Each point is reached from the start by the listed moves, each made once or not at all, plus a little noise. Say if it took an odd or an even number of moves. Then give how often each move was made.
(in the rows, 100 means zero)

Moves:
(1): 161, 110, 69, 156
(2): 62, 129, 115, 133
Start: 72, 102, 80, 106
Points:
34, 131, 94, 138 => odd (0, 1)
97, 142, 62, 195 => even (1, 1)

Moves:
(1): 155, 96, 81, 74, 53, 134
(2): 78, 145, 128, 81, 93, 97
(3): 100, 70, 135, 67, 65, 83
(4): 114, 89, 103, 125, 84, 50
(5): 141, 101, 119, 102, 136, 79
(6): 107, 106, 121, 122, 84, 115
Start: 104, 100, 79, 119, 113, 85
Points:
195, 97, 81, 94, 98, 97 => even (1, 0, 0, 0, 1, 0)
145, 109, 185, 117, 77, 11 => odd (0, 1, 1, 1, 1, 1)
154, 136, 114, 118, 24, 82 => even (1, 1, 0, 1, 0, 1)

Moves:
(1): 144, 116, 100, 87, 131, 120, 108, 99, 96, 115, 116, 99, 95, 102, 89
(2): 106, 116, 78, 127, 87, 101, 111, 77, 84, 114, 102, 81, 95, 120, 121
(3): 102, 97, 129, 99, 87, 107, 105, 89, 109, 98, 101, 87, 120, 94, 96
(4): 112, 81, 110, 118, 96, 99, 110, 97, 92, 100, 95, 108, 85, 110, 100
(5): 92, 111, 106, 102, 131, 101, 124, 101, 110, 95, 113, 88, 91, 106, 98
(6): 88, 109, 101, 97, 101, 126, 77, 82, 117, 107, 108, 95, 89, 103, 102
(7): 89, 91, 93, 94, 88, 115, 125, 91, 89, 113, 95, 101, 104, 102, 100
(8): 97, 108, 110, 112, 98, 133, 108, 139, 81, 105, 110, 89, 102, 94, 93
(9): 107, 94, 79, 126, 88, 121, 112, 95, 144, 141, 119, 114, 92, 79, 116
(10): 85, 100, 127, 110, 102, 105, 89, 104, 88, 121, 87, 108, 114, 92, 109
(11): 106, 102, 97, 116, 106, 102, 104, 90, 84, 107, 133, 110, 105, 110, 93
(12): 106, 126, 112, 94, 93, 98, 107, 103, 103, 72, 100, 115, 93, 101, 102
Start: 115, 98, 118, 103, 113, 108, 75, 72, 95, 112, 86, 116, 99, 104, 116
Points:
127, 138, 110, 122, 90, 109, 92, 54, 82, 104, 93, 105, 89, 127, 133 => even (0, 1, 0, 0, 0, 0, 0, 0, 0, 0, 0, 1)
104, 91, 137, 122, 126, 161, 146, 97, 63, 122, 98, 101, 75, 112, 110 => even (0, 0, 0, 1, 1, 0, 1, 1, 0, 0, 0, 0)
107, 115, 144, 183, 97, 178, 73, 56, 44, 164, 114, 107, 90, 130, 133 => even (0, 1, 0, 1, 0, 1, 0, 1, 0, 1, 1, 0)
163, 119, 158, 154, 124, 170, 76, 9, 68, 173, 124, 103, 97, 139, 126 => odd (1, 1, 1, 1, 0, 1, 0, 0, 0, 1, 1, 0)
157, 132, 192, 147, 136, 195, 140, 97, 124, 156, 126, 123, 85, 84, 117 => even (1, 0, 1, 1, 1, 0, 0, 1, 1, 1, 0, 1)
134, 133, 114, 176, 100, 166, 143, 88, 109, 139, 125, 110, 57, 113, 145 => even (0, 1, 0, 1, 1, 0, 0, 1, 1, 0, 0, 1)

Moves:
(1): 114, 109, 121, 103, 103, 90, 113, 100, 113, 98, 89, 105, 99, 101, 88, 96, 86, 98, 85, 75, 92, 96, 98
(2): 93, 124, 98, 87, 103, 99, 100, 105, 101, 104, 110, 104, 98, 96, 102, 88, 105, 93, 99, 109, 105, 108, 109
(3): 100, 98, 121, 100, 100, 97, 101, 98, 102, 109, 112, 104, 87, 97, 110, 104, 89, 88, 97, 110, 88, 104, 89
(4): 119, 130, 97, 122, 94, 106, 90, 106, 101, 103, 95, 94, 98, 105, 93, 117, 114, 90, 105, 99, 94, 114, 94
(5): 116, 110, 98, 113, 120, 110, 109, 113, 71, 87, 125, 98, 109, 84, 93, 99, 100, 104, 107, 91, 93, 97, 91
(6): 108, 95, 92, 102, 111, 115, 94, 106, 98, 97, 102, 115, 101, 111, 98, 98, 96, 96, 112, 99, 106, 97, 89
(7): 96, 108, 96, 98, 82, 113, 129, 101, 101, 81, 95, 128, 79, 102, 112, 101, 112, 105, 114, 89, 91, 97, 80
(8): 107, 84, 102, 97, 91, 97, 100, 127, 95, 91, 96, 94, 100, 96, 90, 88, 118, 90, 116, 107, 103, 123, 90
(9): 86, 101, 108, 99, 95, 94, 99, 117, 117, 93, 91, 86, 113, 96, 104, 93, 116, 102, 108, 96, 97, 83, 104
(10): 97, 107, 100, 91, 89, 109, 115, 93, 110, 124, 94, 112, 108, 97, 86, 113, 97, 86, 117, 102, 99, 96, 102
(11): 108, 89, 99, 100, 100, 112, 96, 99, 105, 114, 114, 85, 102, 91, 99, 80, 108, 100, 82, 93, 84, 99, 100
(12): 115, 95, 94, 103, 94, 95, 89, 106, 108, 105, 109, 110, 84, 91, 108, 92, 90, 100, 103, 98, 110, 94, 107
(13): 100, 113, 110, 110, 78, 104, 91, 117, 101, 114, 95, 135, 118, 103, 94, 97, 105, 108, 99, 113, 98, 116, 106
(14): 103, 91, 92, 102, 101, 84, 98, 95, 94, 99, 114, 115, 103, 126, 100, 88, 110, 103, 119, 102, 99, 80, 112
(15): 98, 107, 103, 89, 91, 104, 96, 97, 87, 107, 98, 96, 89, 106, 111, 109, 112, 102, 98, 96, 94, 90, 108
(16): 100, 106, 92, 88, 92, 94, 104, 100, 104, 99, 111, 109, 102, 98, 87, 111, 95, 89, 92, 105, 93, 85, 85
(17): 90, 92, 108, 100, 106, 117, 103, 89, 88, 93, 98, 106, 95, 100, 91, 102, 111, 93, 102, 111, 105, 88, 107
(18): 90, 116, 108, 95, 108, 95, 104, 102, 106, 94, 97, 100, 77, 95, 82, 88, 114, 125, 107, 89, 92, 80, 82
(19): 109, 101, 104, 89, 101, 111, 91, 83, 106, 101, 108, 95, 104, 102, 102, 100, 103, 106, 109, 114, 98, 105, 107
(20): 120, 105, 92, 102, 109, 101, 116, 99, 93, 107, 82, 93, 92, 103, 110, 89, 95, 111, 108, 115, 108, 99, 92
Start: 122, 84, 82, 115, 86, 93, 115, 99, 126, 84, 95, 97, 116, 111, 112, 65, 97, 100, 117, 102, 109, 125, 78
Points:
139, 97, 68, 83, 66, 157, 163, 114, 103, 99, 83, 127, 79, 115, 111, 33, 148, 74, 165, 124, 105, 120, 53 => odd (0, 1, 0, 0, 0, 1, 1, 1, 0, 1, 1, 0, 0, 0, 1, 0, 1, 0, 0, 1)
149, 144, 131, 136, 52, 102, 148, 121, 156, 129, 62, 141, 127, 107, 74, 90, 102, 67, 132, 131, 81, 103, 54 => odd (1, 0, 1, 1, 0, 0, 0, 0, 1, 1, 0, 0, 1, 0, 0, 1, 1, 0, 0, 1)
172, 109, 91, 119, 51, 129, 172, 162, 111, 96, 85, 156, 127, 129, 99, 13, 150, 105, 185, 79, 73, 96, 52 => even (1, 0, 0, 0, 1, 1, 1, 1, 1, 1, 1, 0, 1, 1, 1, 0, 0, 0, 0, 1)
141, 158, 139, 108, 37, 166, 134, 112, 160, 123, 93, 165, 103, 116, 103, 63, 152, 69, 144, 106, 58, 118, 64 => odd (1, 1, 1, 1, 0, 1, 1, 0, 1, 1, 1, 0, 1, 0, 1, 0, 1, 0, 1, 0)
195, 182, 93, 123, 107, 108, 139, 107, 134, 107, 105, 108, 82, 86, 76, 44, 103, 110, 156, 94, 104, 113, 61 => odd (1, 1, 0, 1, 1, 0, 0, 0, 0, 1, 0, 1, 0, 0, 0, 0, 0, 1, 1, 1)
126, 129, 120, 125, 86, 103, 116, 127, 93, 96, 122, 131, 100, 96, 103, 60, 114, 127, 125, 99, 73, 111, 58 => odd (0, 0, 1, 0, 1, 0, 0, 0, 0, 0, 0, 0, 1, 0, 1, 0, 0, 1, 0, 0)
111, 133, 89, 80, 86, 87, 129, 162, 107, 59, 123, 84, 105, 83, 83, 45, 162, 105, 142, 95, 84, 90, 48 => odd (0, 1, 0, 0, 1, 0, 0, 1, 1, 0, 0, 0, 0, 0, 1, 1, 0, 1, 0, 0)
182, 130, 120, 124, 29, 120, 154, 102, 172, 124, 102, 178, 99, 124, 97, 46, 127, 78, 158, 125, 64, 78, 59 => even (1, 0, 1, 1, 0, 0, 1, 0, 1, 1, 1, 1, 1, 1, 0, 1, 1, 0, 1, 1)
133, 94, 112, 101, 23, 125, 161, 148, 138, 125, 71, 129, 103, 100, 126, 45, 146, 90, 159, 123, 69, 129, 51 => odd (0, 0, 1, 0, 0, 0, 1, 1, 1, 1, 1, 0, 1, 0, 1, 0, 0, 0, 0, 1)
110, 137, 105, 70, 70, 97, 144, 104, 141, 120, 94, 121, 60, 92, 105, 55, 121, 89, 146, 133, 99, 55, 63 => even (0, 1, 1, 0, 0, 0, 0, 0, 1, 1, 0, 1, 0, 0, 1, 1, 1, 1, 0, 1)

Moves:
(1): 109, 98, 92, 100, 99, 106, 94, 103, 109, 94, 109, 88, 116, 104, 97, 102, 105, 96, 100, 97, 110, 104, 95, 100
(2): 98, 99, 110, 93, 102, 105, 98, 99, 102, 102, 95, 101, 89, 103, 102, 96, 105, 112, 102, 104, 104, 100, 106, 109
(3): 102, 93, 103, 104, 91, 110, 92, 99, 106, 105, 95, 83, 110, 103, 97, 111, 97, 99, 106, 85, 100, 83, 107, 100
(4): 86, 84, 98, 106, 124, 112, 100, 98, 109, 95, 104, 98, 96, 107, 109, 79, 75, 114, 96, 117, 88, 91, 100, 103
(5): 90, 99, 112, 88, 112, 109, 89, 100, 90, 87, 113, 110, 101, 108, 86, 105, 98, 99, 130, 107, 91, 80, 104, 90
(6): 92, 96, 85, 93, 100, 94, 110, 102, 97, 127, 108, 99, 115, 98, 97, 95, 117, 121, 114, 125, 106, 94, 97, 92
(7): 97, 107, 115, 99, 108, 107, 105, 88, 102, 99, 77, 117, 100, 106, 105, 92, 93, 112, 92, 107, 105, 96, 108, 86
(8): 113, 101, 94, 104, 92, 85, 115, 98, 115, 97, 93, 97, 110, 99, 103, 97, 84, 98, 94, 95, 110, 112, 87, 110
(9): 93, 108, 106, 99, 110, 99, 99, 86, 105, 112, 99, 109, 99, 96, 104, 109, 104, 90, 97, 100, 97, 105, 103, 98
(10): 94, 106, 89, 94, 100, 104, 110, 100, 103, 110, 87, 107, 93, 100, 98, 102, 107, 102, 82, 100, 86, 107, 94, 107
(11): 89, 88, 102, 95, 105, 101, 95, 99, 87, 106, 105, 104, 104, 100, 105, 96, 97, 112, 95, 100, 100, 105, 93, 107
(12): 88, 91, 105, 102, 99, 89, 93, 110, 100, 89, 92, 111, 104, 98, 104, 103, 108, 87, 80, 106, 108, 108, 98, 99
(13): 80, 84, 90, 98, 108, 91, 102, 117, 87, 108, 106, 83, 90, 118, 100, 112, 92, 114, 81, 94, 117, 98, 94, 99
(14): 110, 96, 103, 94, 98, 110, 102, 108, 107, 101, 104, 109, 89, 96, 98, 97, 98, 103, 110, 84, 81, 106, 96, 97
(15): 97, 105, 100, 111, 112, 99, 96, 117, 93, 75, 102, 86, 118, 102, 94, 93, 109, 81, 103, 88, 105, 112, 111, 110
(16): 91, 94, 103, 101, 117, 103, 79, 101, 103, 78, 89, 92, 81, 92, 101, 101, 94, 101, 98, 76, 88, 99, 84, 95
(17): 104, 111, 125, 104, 105, 111, 119, 92, 105, 91, 98, 118, 82, 86, 102, 93, 96, 94, 104, 84, 105, 87, 102, 100
(18): 107, 99, 112, 94, 95, 95, 120, 92, 116, 97, 111, 94, 103, 98, 97, 94, 96, 106, 94, 111, 95, 107, 102, 94
(19): 89, 108, 91, 96, 75, 99, 105, 130, 105, 110, 112, 102, 86, 110, 105, 88, 85, 118, 115, 76, 105, 102, 88, 100
(20): 86, 88, 91, 102, 104, 103, 110, 94, 97, 99, 77, 103, 104, 79, 89, 121, 93, 105, 99, 106, 99, 125, 74, 103
(21): 93, 87, 96, 107, 96, 101, 108, 87, 99, 101, 101, 94, 98, 108, 107, 96, 106, 94, 99, 103, 102, 97, 113, 101
(22): 118, 114, 114, 101, 104, 106, 99, 118, 96, 105, 99, 97, 87, 98, 92, 76, 102, 87, 122, 97, 80, 97, 74, 89
(23): 101, 111, 95, 80, 102, 101, 97, 102, 90, 106, 106, 98, 102, 90, 104, 103, 108, 91, 102, 103, 88, 100, 109, 98
(24): 102, 108, 94, 94, 102, 103, 102, 108, 84, 92, 98, 97, 104, 103, 117, 109, 103, 93, 99, 100, 80, 103, 90, 105
Start: 110, 109, 100, 87, 102, 99, 94, 98, 86, 89, 104, 112, 105, 115, 105, 90, 102, 106, 93, 91, 121, 104, 97, 107
Points:
74, 82, 97, 60, 110, 122, 134, 130, 111, 95, 91, 130, 110, 118, 127, 65, 79, 174, 97, 124, 99, 140, 52, 94 => odd (1, 1, 0, 1, 0, 1, 1, 0, 0, 0, 0, 1, 0, 1, 0, 0, 0, 1, 1, 1, 0, 0, 0, 1)
105, 132, 148, 59, 128, 147, 119, 148, 101, 89, 109, 127, 89, 120, 101, 13, 67, 135, 184, 63, 86, 61, 86, 90 => odd (0, 1, 1, 1, 1, 1, 1, 1, 0, 0, 0, 0, 0, 1, 1, 0, 1, 0, 1, 0, 0, 1, 1, 0)
109, 135, 144, 58, 109, 140, 90, 169, 108, 38, 120, 108, 77, 102, 81, 58, 103, 70, 138, 5, 62, 95, 61, 88 => odd (1, 0, 1, 0, 1, 0, 0, 0, 0, 1, 0, 1, 0, 1, 1, 1, 1, 1, 1, 0, 0, 1, 1, 0)
83, 125, 107, 40, 133, 146, 90, 76, 73, 95, 59, 123, 122, 109, 106, 139, 113, 106, 103, 100, 81, 106, 85, 100 => even (1, 1, 1, 0, 1, 0, 1, 0, 1, 1, 0, 0, 0, 0, 0, 0, 0, 0, 0, 1, 0, 0, 1, 1)
61, 101, 135, 54, 154, 160, 107, 110, 90, 66, 134, 111, 108, 124, 131, 53, 81, 130, 149, 56, 64, 75, 98, 83 => odd (1, 0, 1, 1, 1, 1, 1, 0, 1, 0, 1, 0, 0, 1, 1, 1, 1, 1, 1, 0, 1, 0, 1, 1)
42, 107, 130, 59, 174, 106, 107, 131, 57, 71, 57, 121, 92, 114, 92, 97, 121, 116, 87, 112, 81, 133, 35, 83 => even (0, 1, 0, 0, 1, 1, 1, 0, 1, 1, 0, 1, 1, 0, 1, 1, 0, 1, 0, 1, 0, 1, 0, 1)
102, 128, 100, 56, 110, 115, 106, 158, 94, 114, 129, 121, 110, 128, 86, 45, 111, 123, 156, 65, 97, 125, 46, 116 => even (1, 1, 0, 0, 1, 1, 0, 1, 1, 1, 1, 0, 0, 1, 1, 0, 0, 0, 1, 0, 0, 1, 0, 0)

Moves:
(1): 115, 87, 121, 97, 78, 96, 89, 111, 112, 118, 107, 98, 92, 97, 70, 106, 96, 99, 99, 74, 107, 96, 105, 107, 109
(2): 99, 96, 106, 98, 108, 101, 110, 107, 102, 122, 115, 109, 84, 90, 84, 97, 107, 120, 105, 101, 102, 77, 88, 101, 92
(3): 96, 102, 114, 110, 89, 93, 88, 92, 98, 108, 107, 92, 91, 94, 91, 106, 113, 112, 93, 95, 102, 93, 89, 95, 98
(4): 100, 96, 99, 105, 105, 102, 91, 98, 98, 98, 96, 89, 101, 97, 108, 101, 105, 98, 100, 97, 99, 117, 98, 92, 112
(5): 117, 95, 96, 84, 93, 95, 71, 109, 94, 92, 104, 121, 108, 98, 102, 104, 105, 106, 118, 98, 99, 111, 112, 100, 82
(6): 81, 82, 106, 92, 117, 102, 91, 99, 93, 114, 102, 110, 104, 90, 82, 85, 109, 92, 89, 96, 99, 107, 92, 112, 110
(7): 100, 106, 101, 110, 93, 100, 91, 117, 116, 95, 100, 90, 102, 143, 92, 99, 87, 88, 109, 109, 111, 97, 119, 92, 98
(8): 118, 95, 88, 101, 99, 102, 110, 103, 99, 108, 93, 94, 94, 102, 100, 88, 104, 98, 87, 91, 98, 92, 98, 99, 99
(9): 113, 112, 100, 96, 97, 97, 106, 99, 113, 105, 95, 92, 97, 120, 109, 109, 81, 107, 80, 84, 101, 112, 93, 88, 93
(10): 95, 108, 105, 111, 92, 98, 105, 97, 115, 101, 95, 82, 103, 95, 92, 96, 107, 108, 102, 106, 109, 101, 108, 102, 99
(11): 102, 99, 93, 95, 101, 111, 105, 93, 97, 96, 101, 101, 98, 99, 113, 111, 112, 106, 92, 103, 76, 115, 83, 101, 108
(12): 103, 101, 108, 101, 92, 113, 92, 92, 102, 93, 108, 102, 121, 80, 119, 116, 92, 117, 90, 89, 128, 86, 92, 109, 95
(13): 96, 95, 101, 104, 105, 112, 104, 96, 88, 87, 110, 95, 90, 124, 104, 100, 101, 107, 115, 92, 84, 110, 109, 102, 109
(14): 103, 109, 103, 87, 79, 108, 99, 106, 112, 88, 107, 79, 79, 106, 122, 126, 93, 94, 84, 90, 122, 116, 120, 89, 88
(15): 93, 79, 107, 110, 87, 103, 100, 102, 106, 110, 85, 110, 96, 96, 89, 100, 120, 83, 111, 78, 103, 98, 107, 106, 101
(16): 124, 111, 111, 92, 111, 102, 96, 105, 92, 115, 117, 114, 109, 92, 111, 104, 106, 101, 82, 88, 85, 110, 85, 89, 86
(17): 116, 99, 92, 112, 88, 101, 95, 91, 102, 116, 111, 111, 94, 102, 96, 85, 96, 83, 109, 102, 86, 104, 99, 113, 103
(18): 81, 117, 92, 104, 111, 84, 106, 116, 89, 98, 105, 93, 95, 109, 96, 106, 99, 105, 103, 108, 96, 113, 94, 93, 92
(19): 91, 107, 99, 89, 117, 97, 99, 104, 113, 92, 114, 93, 101, 97, 87, 94, 93, 104, 104, 96, 85, 106, 90, 91, 92
(20): 107, 102, 115, 87, 91, 108, 96, 108, 96, 96, 108, 102, 110, 109, 100, 90, 94, 109, 96, 112, 102, 105, 87, 86, 91
(21): 106, 109, 93, 104, 110, 105, 107, 87, 91, 104, 132, 93, 91, 95, 88, 113, 106, 101, 106, 90, 107, 105, 94, 102, 100
(22): 98, 123, 90, 94, 118, 103, 120, 97, 93, 102, 105, 92, 99, 118, 120, 99, 129, 82, 122, 98, 84, 96, 89, 120, 109
(23): 79, 109, 94, 102, 90, 96, 85, 97, 104, 104, 98, 100, 106, 102, 101, 112, 96, 93, 111, 90, 91, 114, 121, 90, 111
(24): 104, 82, 107, 95, 81, 101, 98, 90, 101, 100, 109, 95, 98, 104, 97, 108, 102, 98, 104, 107, 96, 102, 102, 101, 96
Start: 105, 92, 88, 85, 97, 95, 97, 90, 95, 104, 104, 95, 96, 95, 111, 102, 88, 93, 110, 85, 96, 90, 102, 88, 111
Points:
128, 135, 84, 77, 48, 130, 94, 92, 123, 122, 172, 72, 53, 193, 125, 141, 124, 80, 170, 37, 70, 151, 131, 84, 89 => even (0, 1, 0, 0, 1, 0, 1, 0, 1, 1, 1, 0, 1, 1, 1, 0, 1, 0, 0, 1, 1, 1, 1, 0)
117, 86, 92, 57, 80, 112, 97, 89, 124, 157, 168, 51, 36, 146, 91, 112, 98, 67, 122, 5, 52, 135, 107, 95, 134 => odd (1, 1, 0, 1, 0, 1, 0, 1, 1, 0, 0, 0, 1, 1, 0, 0, 1, 0, 1, 0, 0, 1, 1, 1)
130, 68, 138, 44, 50, 126, 29, 110, 101, 139, 147, 130, 139, 122, 104, 137, 135, 70, 135, 29, 77, 127, 97, 100, 106 => even (1, 0, 0, 0, 1, 1, 1, 0, 0, 0, 1, 1, 0, 0, 1, 1, 0, 0, 0, 1, 0, 1, 1, 1)
85, 99, 106, 81, 95, 115, 83, 82, 87, 160, 187, 72, 60, 99, 117, 130, 149, 81, 120, 6, 55, 127, 73, 91, 103 => even (0, 1, 1, 1, 0, 1, 0, 1, 0, 0, 0, 1, 1, 1, 1, 1, 1, 1, 1, 0, 0, 1, 1, 1)
